Each row is a point. To make a cloud, some directions were put in groups of two or more. Within a group, all points are equally far from the middle, so they leave a hole (a ring in 2 directions, a hollow ball in 3). The other directions are filled evenly. Then the cloud was stretched, turned, moved and blurred a little. Count the holes, and give their numbers of directions, smallest first.
In the rows, zero is written as 128.

Cloud:
[[ 67 155 121]
 [170 115 107]
 [171 142  74]
 [119 100  71]
 [ 92 197 119]
 [169 120  98]
 [165  82 173]
 [115 209 100]
 [ 78 123 169]
 [ 73 162 142]
 [109 168 215]
 [ 71 125 110]
 [193 138 174]
 [ 85 104 135]
 [135 204 110]
 [168 134  78]
 [123 101  71]
 [160  80 168]
 [136 210  79]
 [ 80 140 182]]
Holes: 1 (2)

Cloud, 28 rows:
[[126 143 195 112]
 [ 90 160 133 205]
 [ 54 140  89 130]
 [ 92 123 113 211]
 [155 110  78 106]
 [138  72 185 141]
 [ 91 162  90 105]
 [124  86 121 209]
 [ 86 140 139 216]
 [ 46 132 174 130]
 [ 38 116 167 135]
 [149 100 189 120]
 [133 182 128 163]
 [148  81  90 172]
 [127 165  87 113]
 [ 95 116 115 216]
 [108  49 142  98]
 [138 140 195 121]
 [106  50 166 121]
 [ 87 137 142 217]
 [130  68 176 172]
 [143  71 181 159]
 [107 159 198 131]
 [ 89 111  90 200]
 [170 146 114 145]
 [ 69 155  97 101]
 [142  72 185 134]
 [101 159 198 129]]
Holes: 2 (2, 2)

Cloud:
[[129 105 189 168 192 177]
 [137 157 106 162  34 100]
 [164 103 184  83  39 143]
 [154 178 199  85 121 110]
 [149 149  84 131  81 200]
 [198 120 141 126 176  93]
 [137 186 113 155 152 173]
 [130 138  75 126  71 177]
 [100 132 104  72  49  93]
 [175 159 216 139 115 162]
 [199 142 124  85 121 167]
 [133  99 114 111 205 123]
 [112  74  96 119 129  95]
 [179  70 116 117 169 164]
 [167 186 169  62 164 158]
 [110 147 148 171 192 179]
 [184 138 214 149 120 176]
 [137 188 158  64 156 126]
 [134 184 110  87 182 135]
 [ 68 110 157  83  75 119]
 [ 93 116 101 167 112 111]
 [120 187 103 142 134  76]
 [153  97 214 159  98 104]
 [112  92 123  86 174 111]
 [192  93 138  96 116 113]
 [167 151 194  82  98 175]
 [199  91 127 132 185 165]
 [141 174 133  60 154 166]
 [111 185 183 150  87 122]
 [157 134 194 165  39 111]
 [109  99 178  79 191 179]
 [101 112 181 190 156  64]
 [111 134  75 134  57 132]
 [114 114 107  77 175 163]
 [107  75  94 160 101 136]
 [147  48 101 147  97 126]
 [174  76 126 105  65  68]
 [143  75 174  77 177 143]
 [160 147 196 134  63 182]
 [119 161 103 155 136 169]
 [136 148  81 129  67 151]
 [105  71 145  85 134  64]
 [136 146 133  72  50  81]
 [158 122 203 150  41 118]
 [ 97 115 127 160  79 214]
 [ 91 152 164  71 165 135]
 [187 154 221 157 152 159]
 [143 105 154 190 164  54]
 [197 112 115  82  76 177]
 [123 163 196 110  50  90]
 [ 89 125 174 102 130 201]
 [139 164 103 156  69 135]
 [150 103 210 134  34  88]]
Holes: 2 (2, 2)

Cloud:
[[151  82  53 143 171 100  83 114]
 [ 60 144  74 218 155  64 134 139]
 [ 70  63 108 156 172 181 101 174]
 [ 63  85  74 142 120 105  77 213]
 [ 69 122 116 219 121 110  80 165]
 [136  71  85 113 171 191 117 155]
 [ 73 161 130 102 123 158 164 129]
 [ 92  54 104 194 203 118 183 160]
 [120 149  37 145 178  89 132 147]
 [ 98  71 124 174 128 107  21 116]
 [128 138 112  66 154 162 149 114]
 [146  80 136 173 175 165 137 114]
 [137 147  49 195 153  78 142 135]
 [ 44 115 108 194 119 176 143  88]
 [152  82 121  96 165  59 101 169]
 [158 123 134 111 187  68 135 151]
 [136 148  68 198 137  74 151  76]
 [107  68 145 160 138  67  61 108]
 [ 42 132  62 113 167 124 126  82]
 [119 165  65 214 137  78 139 135]
 [107  80 154 162 135  88  23 167]
 [ 39  90  92  77 160 108  95 101]
 [102 147  57 122 175 108 205 126]
 [145  71  71  88  96 170  86 133]
 [ 81  79 136 199 179  54 111 132]
 [130  69  95  96 145  63 176 105]
 [125  65 104  95 172 159 152 178]
 [ 81  96 149 221 117 104 100 179]
 [ 54 147  67 109 161  90 149 124]
 [ 42 124  75  84 179 129  81 114]
 [113  57 108 216 111 132 137 140]
 [137  62  77 170 149  84 115  56]
 [161 144 129 126  90 116 110 126]
 [119  64  90 109 130 158 211 103]
 [152  70 126 171  96 152  93  69]
 [ 84 157  54  94 185 115  91 140]
 [141  82  31 143  98  97 153  74]
 [109  66 179 188 143 139 151 143]
 [159  84  76 158 190  95  55 147]
 [169 124 129 127 167  57 103 156]
 [113 156  58 167 119 155 170 195]
 [ 73 151  72 165 175 100  63 108]
 [ 53 125  99 122 115  60 116 160]
 [157 115 121 154 215 156 105 130]
 [103  49  99 109 145 170 153 150]
 [ 45 116  68 123 169  80  99 174]
 [123  59 125  52 173 130 108 106]
 [ 67 146  83  78 107 207  79 108]
 [ 94 163  67 114 109  83 120 162]
 [123 148  43 135 121  66 177 159]
 [161 113 154 182 132 145 170 132]
 [126  54  64  80 161  97  67 139]
 [ 68 147  51 120 108 109  83 149]
 [134  71 159 201 161 141 172 144]
 [129 169 108 204 101  81 145 100]
 [ 66  86 124 205 112 156 105 123]
 [116  50  77 109 100 145  80 161]
 [ 81  70  97 166 154  97  32  96]
 [134  94  75 154 157 167 199 148]
 [129  53  57 132  83 151 117  95]
 [123 163 153 117 139 151 164 107]
 [143  86 144 125 115 136 197 158]
 [ 86 166 130 214 128 147 111 169]
 [142 171 124 151 115  81  98 140]
 [ 46  85  93 143  72 129 161 149]
 [127 151  76 194 108 164 150 110]
 [ 73 142 111 189 123  88  65  95]
 [107  61 120 194 121 148  74 145]
 [162 115 157 168 163 157 141 141]
 [169  90 129 157 165  72  61 142]
 [124  62 179 126 120 158 119  95]
 [ 62 125  73 164 163 102  34 128]
 [ 86  62  69 147 169  98  35 174]
 [ 75 160 103 124  94 148 165 169]]
Holes: 3 (2, 2, 2)

Cloud, 88 rows:
[[115  73 124 142 128 170 106  85 175]
 [103 111 114  93 151  71 155 105  86]
 [119 106 156 120  61 165  58 139 166]
 [124 132  95 200  57 182 128 178 128]
 [123  98 177 132 143 207 137 218 134]
 [179  65 127  94 136  92  39 151  99]
 [ 80 179  67  99 118 131  95 155 146]
 [164 194  75 157 190 140 105 142 119]
 [ 65 191 130  89  90 150 137 138  87]
 [156  80 143 189 114 100  56 120 178]
 [ 62 124 112 169  85 226  57 154 117]
 [199 110 106 200 114  78  51  97 190]
 [100 163 122 153  89 159 153  82  54]
 [ 76  68 140 134 149 100 175 136 119]
 [ 99 126  66 171 184 134  62 160 148]
 [159 104 174 114  99 118 114 101 145]
 [118 117 184 101 182 167  85 156 157]
 [139  80  73 199 117 110 151 149 176]
 [134 222  79 139 157 173  89  99 132]
 [ 82 191  58 146 108 162 140 210 111]
 [184 162  85 143  95 201  94 196  96]
 [139  52  93 148 150 146  79 155 171]
 [104 156  96 132 193 136 158  97  96]
 [100 186 124  99 141 176  63 117  41]
 [174 202 135 135 138 178 166 199  50]
 [133 176 149 132  71 204  71 184 163]
 [142 133 119 151 200 184 159 165 146]
 [137 206 100 195 144 156 107 181 152]
 [140 159  63 187 162 121  88 140  86]
 [ 99 144 136 137  67 167 115 172  33]
 [140 123  42 188 112 171 130 157 103]
 [110 144  62 148 156 157 150 140  51]
 [136 100 110 185 105  52 114  91 179]
 [126 184 179  80  95 176 102 195 104]
 [154  70 140 196 143 151 106 143 134]
 [157 182 151 195 183 193  84 128 137]
 [116 109 190  98 196 130 140 222 102]
 [105  82 137 146 191 137 113 124  56]
 [165 103  62 145 104 116 102 183  96]
 [145 166 162 105  94 136  85 177 168]
 [114 182  69 190 156 174  45 151 104]
 [133 142 180 109 160  88 147 211 115]
 [167 201 105  67 148 110 131 134  90]
 [ 86 132 130  65 105  80 146 155  69]
 [175 106 147 162  91  80 171 130 138]
 [190 127  88 137  90  98  97 129 170]
 [218 166 100 152 183 164  47 182  91]
 [115 140  85 149  63 243  46 161 119]
 [122 214 152 132 110 131 127 175  59]
 [115 133 160 129 214 131 109 113 149]
 [ 87 177  80 156 155 167 178  95 102]
 [223 193 101 110  97 148  74 102  75]
 [124 143  75 143 185 130 156 121  54]
 [113 184 113  42 151 197 136 177  60]
 [ 79 216 122 139  77 130 171 104 119]
 [154 175  62 188  55 154 135  84 122]
 [151 162 142 154 165 209 167 111 125]
 [120 191  85 186 107  90  68 139 147]
 [113 136 185  89 158  90  70 208  96]
 [166 161 156  89 172 194 130 103  71]
 [ 69 129 181 146 141 146  75 119 100]
 [177 113  60 126 151  91 120  89  54]
 [ 69 189  78  96  87 130 144 195 138]
 [171 155  96 187 189 172  87 167 177]
 [200 134  99 138 139  96  69 113 201]
 [ 88  73 124 162 144 149  60  83 165]
 [188 110  65 174 130 144 157 164 128]
 [181 171 144  62 103 155 162  97  67]
 [154 140 130  65 161 198 150 130  82]
 [132 131  64 137  98 221  56 132  82]
 [124 201 102  91 151 163  56 127  30]
 [126 122 162 114 161 167  84 111 207]
 [177 112 136  87 100  69  60  86  63]
 [117  99 127 113 142 222 132 140 162]
 [111 121 173  98 112 194 166 146 155]
 [ 57  76 145  81  91 119 156 168 106]
 [129 127 178 119 192 122  64 135 180]
 [158  96  76 111 100  88 117 144 112]
 [202 127 108 141 140  96  54 118 202]
 [152 180 101 112 121  66  57  97  57]
 [ 97 164 156 165 118 114  95 201 103]
 [165  81  75 125 137 100  84 105 135]
 [127  94  59 102 151 117  56 178  71]
 [132 110 167  99 179 206 164 180  98]
 [ 95  86 145 117  83 149  60 109 154]
 [161 159 115 100 186 100  60 116 171]
 [194 189  98 157 200 138 119 150  87]
 [ 79 161 161  92 154 157  97 116 166]]
Holes: 2 (2, 4)

Cloud:
[[150  85 190 121 143 178  52  81  84]
 [146 169 121  66 132  88 149  92 131]
 [126  47 113 159  96 123  96 161 176]
 [181 172 178  75 137 163  93 104 159]
 [137  24  99 115 114 134  65 112 118]
 [135 177 156  91 202 132  95 116 103]
 [181 127 112  98 230 156 105 128  80]
 [144   7 127  97 117 167  76 132 166]
 [147  67 150  45  91 163  90 111 228]
 [177  67 138 125 142 145 151  59 141]
 [120  80 131 166  87 176  86 145 154]
 [186 185 113 130 174 146  99  77 130]
 [136 173 118 114 126 136  93 124 131]
 [145 130 133  88  92 135 110  22 215]
 [126 155 177  64 142 175  53  65 100]
 [108 162  72 135 110 107  97  91 159]
 [ 73 135 157  90 172 131  82  53  60]
 [153 146 125 155 135 218 144 128 141]
 [171  96 131 185 143 137  91  89 120]
 [ 77 125 163 108  77 164 110  53 132]
 [129 136 192  90 209 166 138  31 119]
 [184 117 141  99 221 183 168  94 105]
 [ 94  87 125 156 140 111  90 115 205]
 [132  76 103  97 143 109 184 117 174]
 [ 90  69 109  69 129 127 155 102 135]
 [ 89 135  75 141 155 114 131 130 144]
 [116  78 157  63  76 124  70  67 202]
 [100 106 198  49 160 115 114  88 118]
 [131  94 137  94 143 175  70  76  49]
 [ 52  89 118 136 143 142 138 106 128]
 [148 102 148  64 121  86 113  35 118]
 [119  22 114  89 185 154 106 111 137]
 [201 123  70 109 206 151 128 135 128]
 [143 165 137  97 112 117 109 120 113]
 [148 149 151  32 194 101 118  83 131]
 [141 103  59  70 164 114 140  45 109]
 [186  79 169 111 190 146  80 106 129]
 [165  97 135  89 205 172 140  52 150]
 [ 79 116 166 146 206 151  92  58 110]
 [152 132 106  29 134 127 140 129 148]
 [167 156 103  92 155  57 130  70 108]
 [ 81 119 153 147  84 180  76 106 127]
 [143 160 142 106 226 160  72 100  80]
 [ 98 157 154  81 182 146  76 120 100]
 [190 150 136  59 131 126  68  87 175]
 [166  88 182  82 212 182 139  70 104]
 [150  50 110 102 173 114 128 170 109]
 [118  71 105 178  98 198 102 118 153]
 [135  96 122 144 153 130 185 132  88]
 [157  91  61  67 128  86 171 131 150]
 [148  69  94 140 127 141  73 126  79]
 [ 95  82 164  98 163  98  68  81 124]
 [183  49 140  72 112 154 107 155 208]
 [ 52 114 138 105 168 130 100  91 132]
 [207 124  85  68 193 165 149 100 134]
 [157  44 125  66 151 115 152 146 166]
 [163  54 145 156 124 147 124 156 106]
 [164 151 130  13 158 131 105  94 198]
 [160  76 164 152 117 156 152 145 138]
 [119  99 110 125 187 147 122 178 106]
 [ 92 118 160  75 110 215  84 116 102]
 [187  94 144 135 144  91 110  84 117]
 [135 145 164  92 217 193 128  30 120]
 [ 91 107  70 111 181  92 109  36 125]
 [108 116 186  89 100 238 116  84 145]
 [154 125 125 125 164  52 131  86 149]
 [ 96 166  72 121 142 140  99  88 177]
 [110 130 113 105 159 175  92  36  66]
 [108 124 119  35 144 165  76 107 184]
 [151  34 137  80  99 186  94 105 144]
 [ 73 126 185 150 186 166  93 112 128]
 [152 193 134 103 181 138 130 112 144]
 [111  72  81 100 189 158  94 170 131]
 [ 93  26 115 101 177 156 106 134 119]
 [179  50 138  59 153 197 109 126 176]
 [179  82  85 151 142  77 148  74 129]
 [127  52 181 129 160 226  82  83 103]
 [112 132 173 154 186 106  95  93  52]
 [148 116 183  99 126 108 150  70 183]
 [161 196 164  83 122 146 132  87 114]
 [139 109 167 182 200 146  91  92 108]
 [138 121 172 156 210 172 160  44  94]
 [132  90 203  99 130 150  51  67 122]
 [130 171 127 134 149 123 149  20  70]
 [102 125 129  49 117 145  74 118 127]
 [130  37 200  85 135 196 127 122 121]
 [ 77 105  95 111 173 141  94 141 165]
 [104  83 158 111 113 128  59  42 137]
 [175  46 141  95 160 176  62 108 147]
 [125  64 154 163 158 218 142  81 127]
 [ 78 111  83 142 149  75 108 110 168]
 [154 145 122 127 154 151 142 119 217]
 [ 98 149 164  61 173 145  99  36  54]
 [190 105  98 116 138 138  67 105 106]
 [102 171 147 104 212 192 108  31  94]
 [ 77 156 164 140 226 174  94  62  79]
 [134 124 129  19 159 155 135 121 156]]
Holes: 3 (2, 3, 3)

Cloud, 99 rows:
[[124 168  45 131  48 124 162 115 117]
 [109  91  73 156 110 185  99  87 139]
 [124 163  88 160 121 205 107 145 203]
 [132 135 105 188 134 115  89  59  92]
 [ 44 163 110  65 116 154 124 173 122]
 [147 220  94  92 116 132  95 132 171]
 [ 93 170  80 128 159 112  53 110 123]
 [200 116 105 149 154  62 165  87 128]
 [ 91 159  90  38 139 130 155 150  80]
 [127 205  46 125 121  70 138 112 117]
 [111 166 110 140 211 179 137 193 150]
 [ 60 169  49 172 140 176 125 131 146]
 [193 205 163 167  76 126 146 143 135]
 [114 128 106  70 133 101 209 146 194]
 [147 187  94 171  92 129 195 190  97]
 [133 134  93 198 122 130 209 168 133]
 [106 162  62 110 130 124 133 122 223]
 [150  79  52  88 146 134 137  99 114]
 [152 124  88 131  86 138  47 126 156]
 [122 194 112 100  96 126 121  81 182]
 [184 170  92 183  89 156 206 135  96]
 [185 198  94 163  77 139 174 114 180]
 [172 122 143 195 172 154 145  93 144]
 [131 108 118 107 200 154 122 117  62]
 [120 199 194 130 136  92 153 182 132]
 [125 132  91 160 166 135  94 157 223]
 [195 205 115 160  60 151 156 103 123]
 [118 104 142 127 130 123 204 188 180]
 [ 56 136 106 159 196 121 140 132 165]
 [181 175 147 191 142 140  99 182 169]
 [173  91 181 120 149 127 113 165 112]
 [ 97 131 120 189 170 157 155 156 191]
 [106 119 117  62 122 164 191 117 174]
 [112 121  81 107  46 116 175 100 157]
 [116 208 111 190 127 132 162 188  80]
 [150 179 106  93 124 154 172 221 180]
 [172 122 165 108  70  76 138 120  93]
 [114 137 112 125 132 121 249 114 103]
 [ 92 211  91 163 145 207 132 164 147]
 [150 142 130 111 155 111 182 110  29]
 [116 167 136 160 196 111 215 153 131]
 [138 191 131 176 132 195  80 150 173]
 [ 37 114 108 114  85 137 120 152 142]
 [196 167 142 158 110 104  79 181 111]
 [124 161  88  85 190 119 211 129 153]
 [122 135 146 184 145 181 186 175 136]
 [171 125 184 137 149 119 123 141  59]
 [152 146  94  65  79 150  86 140  82]
 [168 107 108  91 131 192 173 139 187]
 [ 85 166 148 121 130  65 140 192  83]
 [139 173 139 165 116 155  41 132 153]
 [124 151  65 135 133 132  68  73 100]
 [207 196 100 132  98  74 110 148 113]
 [106 123 128 104  99  92 234 139 112]
 [133 119 168 138 113 205 141 183 113]
 [153 169 145 124 184  75 194 193 114]
 [ 99 166 106 143 102 173  95  81 183]
 [157  61  83 141 141 124  88 129 155]
 [ 70 143 104 187 170 157 155 122 178]
 [100 184 115 130  90 157 128  93  42]
 [ 95 149 135  76 178 126 117 103 162]
 [202 142 118 132 156  92 173 178  68]
 [168 131 147 107 126 101 216 106 173]
 [127  94  89 114 117 170 159 129 212]
 [123 155 154  96 123  79 220 125 164]
 [100 179  70  63  89 101 144 145  89]
 [143  71 126 183 117 140 133 127 167]
 [125 123 145 138 132  53  67 140 152]
 [138 217 125  87  89 192 151 138 150]
 [ 51 154  74  72  86 138 145 127 130]
 [136 146  89 117  95 151 105  74 191]
 [135 182  81 172 206 157  88 168 140]
 [106 153  35 149 176 139  84 160 155]
 [163 180  80 193 191  83 132  92 132]
 [140 140 119 177 132 216 121 164 177]
 [174 108 148 168 145 172 132 162  69]
 [120 165  82 159  87 219 105 115 162]
 [128 125 104  52 111 109 108 186  80]
 [191 195 101 129 170  89 190 188 133]
 [212  95 109 104 121 138 176 132 173]
 [120 168 124  60 144 117  97 215 135]
 [125 168  89 156 170 170 159  93 194]
 [ 75 167 113 107 135 175 104 183  61]
 [139 160  64 100 153  65 141  97 177]
 [163 152 123 176 138 100 140  49 155]
 [ 89 106  84 110 116  55 105 162 121]
 [115 201 119 174  75  80 158 152 181]
 [104 162  63 108 113  53 124 161 179]
 [ 97  95  52 163 114 159 149 169 155]
 [158 242 126 123 104 155 139 114 154]
 [101 189 101 199  83 143 163  79 124]
 [132 138  93 181 113 149 190 200 149]
 [143 122  49 160 127 211 135  93 118]
 [148 181 109 129 153 171 165 133  24]
 [ 84 138  71 115 168 171 207 112 135]
 [158  78 175 109 127 143 139 165 159]
 [120 144  15 119 133  95 144 149 158]
 [108 166 117 158 119 178 149 225 144]
 [152 176  59 142  60 185 147  96 135]]
Holes: 3 (3, 3, 3)
